Rows are points. A path goes straight from each point to the next, and from the last back to the first. The post is the endless flat space through its rows: a point in 2 columns, a line in 3, a plane in 4, and so on, so that a path can go around it. Count how often the path circles the post. Going back the other way cancels.
In the rows, 128 means zero.

Post:
[[134 117]]
Path (15 x 2):
[[108 110]
 [118 165]
 [156 142]
 [204 126]
 [208 169]
 [ 91 185]
 [101 125]
 [147 177]
 [213 145]
 [197  92]
 [138  87]
 [224 123]
 [164 121]
 [188  71]
 [116  69]]
Times around: 1

Post:
[[147 133  35  80]
 [101 154 138 154]
 [117 124 208 188]]
Path:
[[ 68 104 150 218]
 [ 82 162 100 230]
 [ 72  75 101 163]
 [ 82 104 180 112]
 [158 175 128  89]
 [191 161 126 137]
 [142 146  73 191]
 [ 44  82 173 193]
 [117 104 176 147]
 [128 145 162 126]
 [176 150  75  91]
 [132 172 127 164]
 [140 173  73 207]]
Times around: 2

Post, 7 rows:
[[ 82 152  98 123  81 159 123 144]
 [103  96 125 153 141 159 142 101]
 [116 109 141 155 120  97  38 216]
 [134 123 175  70 150 106 119  91]
 [101 192  25 104 153  98 174 112]
 [ 82 113 139 156 110 157  82  58]
 [213 131 229 112 180 129  63 130]]
Path:
[[ 83  98  97 104 224 123 113   7]
 [109 144 208  97 130 150  95 129]
 [147 120 176 104 157  89 136  83]
 [160 120 178 124  98 143 105  70]
 [152  71 123 153 138  84  12 128]
 [124 123 120 133  48  91  28 114]
 [130 129 145 106  78 225  50 142]
 [ 68 147 128 111 157 211 124  99]
 [ 32 132  98 198  94 165 142 147]
 [100 140 219  81  45  24  43 157]
 [143  51 168 125 123 166 152  79]
 [100 181  74 111 143 132  49 108]
 [ 44 101 105 100 131 152 209 118]
 [ 68 108 168 137 105  74  66 123]
 [119 168 117 129  33  92  90 108]
 [118 113 106 127 134 108  74 161]]
Times around: 3
